Rows are points. Each copy is the shape, with its points in the same order, stretched, turned, moved and blurred by noise. Is it also mirrored, or only turned?

Shape:
[[ -2 -29]
 [-47  21]
 [-30  18]
 [ 34  40]
 [ 37 -41]
 [-15 -18]
 [ 30  41]
 [  9  40]]
Copy 1, 8 rows:
[[  8 -17]
 [-32  24]
 [-10  20]
 [ 47  33]
 [ 57 -39]
 [  2 -11]
 [ 45  36]
 [ 16  38]]
Copy 1 is: only turned
Copy 2:
[[-42 -10]
 [ -4 -80]
 [ -4 -60]
 [ 54  -6]
 [-38  47]
 [-39 -29]
 [ 50 -17]
 [ 42 -37]]
Copy 2 is: mirrored

Shape (9 x 3):
[[ 45 -21 -82]
 [ 14  54  59]
 [ 33  38  33]
 [-14 -51 -37]
 [-36  -4  22]
 [ -1  29 -50]
 [-34 -23 -24]
 [ -6  13   7]
 [  8  -8 -39]]
Copy 1 (9 x 3):
[[-76 -29   2]
 [ 61  37  53]
 [ 37  15  51]
 [-40  -6 -51]
 [ 19  34 -27]
 [-41  35   4]
 [-30  20 -46]
 [  9  25   2]
 [-36   3 -10]]
Copy 1 is: mirrored
Copy 2, 9 rows:
[[ 61  -4  53]
 [ -1 -52 -77]
 [  7 -50 -43]
 [-24  -7  40]
 [-54 -11 -32]
 [ 30  31 -19]
 [-38  16   5]
 [ -9 -14 -36]
 [ 13  -7  12]]
Copy 2 is: mirrored
Copy 3, 9 rows:
[[ 83   2 -42]
 [ -8  26  63]
 [ 20  20  51]
 [  2 -33 -60]
 [-42  -2 -14]
 [ 29  50 -23]
 [-20  -6 -47]
 [ -6  13  -1]
 [ 27   8 -28]]
Copy 3 is: only turned

Shape, 7 rows:
[[ 14 -61  21  -2]
 [  8 -42  57 -39]
 [ 22  11  -9  -9]
 [-20 -21  46  -1]
 [-20  56   8 -10]
 [-34  60 -46 -28]
 [ 34 -19  -3  -5]]
Copy 1 (7 x 4):
[[ 33 -56  59 -42]
 [ 15 -68 103 -10]
 [  8 -16  10  16]
 [-11 -22  68 -31]
 [-43  23  -1  12]
 [-58   2 -42  21]
 [ 30 -38  17  -4]]
Copy 1 is: mirrored
Copy 2:
[[ 56 -32   2 -11]
 [ 37 -55  28 -50]
 [ -3  18 -17 -23]
 [ 15 -55  -6 -19]
 [-48   3 -20 -27]
 [-66  44   1  10]
 [ 27  10 -15 -19]]
Copy 2 is: mirrored
Copy 3:
[[-60 -10  33  48]
 [-31  27  69  27]
 [ 13 -16  28  16]
 [-28  42  38   1]
 [ 50  39  23 -28]
 [ 75  37  -5  20]
 [-16 -33  33  33]]
Copy 3 is: mirrored

Shape, 12 rows:
[[ 43  -5  -1 -46  27 -16]
 [ 54  34  47  -9  46 -49]
 [ 20   2 -49 -43  26  -8]
 [ 10 -26  20  -9 -29 -45]
 [-33  67 -14  12 -49 -13]
 [ 10  54 -32  36  12  78]
 [-27 -20  58 -15 -37  13]
 [-23  -2  -4 -13 -30   5]
 [ 62  40 -23  -3 -12  -1]
 [-31  23  73  -5  28  71]
 [ 51 -30 -18  16 -21 -12]
 [ 37 -24 -53  37  -9   7]]
Copy 1 (12 x 6):
[[ 21  30 -40 -43 -12  15]
 [  7  17 -95 -12  40  33]
 [ -5  37 -35 -31 -43  19]
 [ 21 -38 -26 -30 -20  14]
 [-76 -25 -21   0  -1  61]
 [-30  38  15  45  15  46]
 [ -2 -45   4 -19  31 -26]
 [-17 -15  -8 -13 -14   3]
 [  9  27 -27 -25  -9  83]
 [-29   2  -1  28  91 -50]
 [ 52  -7  -3 -15 -40  40]
 [ 40   5   6   9 -58  43]]
Copy 1 is: mirrored
Copy 2, 12 rows:
[[ 41   6   7   9  64 -10]
 [-23   8  57 -19 103  -6]
 [ 68  29 -35  12  53 -18]
 [ -7 -38   7  43  15 -40]
 [-22  55   9  32 -19 -59]
 [ -8  81 -19 -21 -20  55]
 [ -1 -50  26   2 -49 -26]
 [ 15   0 -13  20 -25 -33]
 [  7  64  17  44  49  21]
 [ -4  -8  35 -90 -51   9]
 [  2  -6 -25  63  30  21]
 [  5  23 -63  46  18  36]]
Copy 2 is: only turned
Copy 3, 12 rows:
[[ -3  -3 -44 -46 -13 -27]
 [  6  35   3 -77  -9  -6]
 [-25  -6 -68 -15 -39 -21]
 [ 13  -6  21  22  -5 -46]
 [ 33 -18  14  43 -90  25]
 [ 46  19 -81  28 -31  68]
 [ 32 -45  38  19  28   4]
 [  3 -30  -1  29 -27 -10]
 [ 52  27 -61  -6 -48 -24]
 [ 24 -28   6 -24  38  76]
 [ 23  37 -28  17  -2 -43]
 [ 11  42 -59  40 -15 -28]]
Copy 3 is: only turned
Copy 4 (12 x 6):
[[ 24   9 -16 -42 -19 -39]
 [ 16  66  20 -59   7 -33]
 [ 10 -24 -47 -20  22 -21]
 [ 29  -2  42 -16 -18  -2]
 [-13   5   8  15  35  82]
 [ -7  43 -49  66  45  14]
 [-24   0  44  26 -52   5]
 [ -7 -19   8  20   0  23]
 [ 46  38 -36   0   7  24]
 [-69  60  17  43 -32  -7]
 [ 59   4   3  16  -5 -18]
 [ 48 -11 -16  35  35 -14]]
Copy 4 is: mirrored

Shape (14 x 8):
[[ 34  43  -5 -46  -1   1 -30  -1]
 [ 19 -47 -28  26  24  11 -37  49]
 [-10 -45 -48 -58  21 -12  -7  34]
 [-57  -7 -45   1  73  47  -1 -49]
 [-18  11  26 -51  -6  14  10  50]
 [-58  -3 -58  -7 -22  46  10 -30]
 [ 11  49  31  33   6 -29 -34 -42]
 [-75  34  30   7 -25 -26  10  14]
 [-11  16 -37 -45 -30  46  24   5]
 [  8  24  36 -47  54  -8  -1 -33]
 [-23 -59  18   7  -2 -26 -38 -23]
 [-11   3  48  29  13 -11  11 -49]
 [-59  18   4  -3 -26  23 -14   8]
 [ -3 -38  46 -17 -28  38  -6  43]]
Copy 1, 14 rows:
[[ 27 -26  11  26 -46  33  15 -14]
 [-16 -36  10 -52  -3  28 -27   9]
 [ 30 -17 -10  -1  34  58 -16   3]
 [ 56  22 -81 -21   8 -18   2 -21]
 [ -3 -26  10  30  35  24  12 -44]
 [ 50 -21 -52  11  52 -36  -6   8]
 [ 48   3  25 -23 -55 -20  15 -27]
 [ 40 -23  17  13  54 -33  -3 -62]
 [ 13 -20 -26  44  25  -7   9   2]
 [ 43  38  -4  12 -38  27  41 -45]
 [ 43  -6  31 -56  26   7  17  12]
 [ 38  45  18 -24  -8 -33  24 -22]
 [ 33 -48 -14   8  42 -25  10 -31]
 [-27 -20  19  -8  38  11  29 -12]]
Copy 1 is: mirrored
Copy 2, 14 rows:
[[   9   17   10  -50    1  -46  -29  -24]
 [  12    7   56   46    4  -44   37   43]
 [ -68  -28   54   18   45   13  -12   39]
 [  -1 -113   -4  -41    6   81   48   12]
 [ -62   22  -15  -13   25  -15   32  -41]
 [ -68  -40   40  -85  -47   74   22    7]
 [  55    7  -52  -13  -35  -46  -21  -66]
 [ -70   -4  -53  -14  -58    9   43  -95]
 [ -57    7   61  -91  -13   33   10  -10]
 [  18  -19  -55   -7   53   -4  -14  -42]
 [ -32    0  -57   37   -8   22  -45   23]
 [  19    1  -58    6   -8   22    0  -59]
 [ -68    1  -43  -42  -49   23   38  -48]
 [ -50   64  -32   -2    9   -6   26    8]]
Copy 2 is: only turned
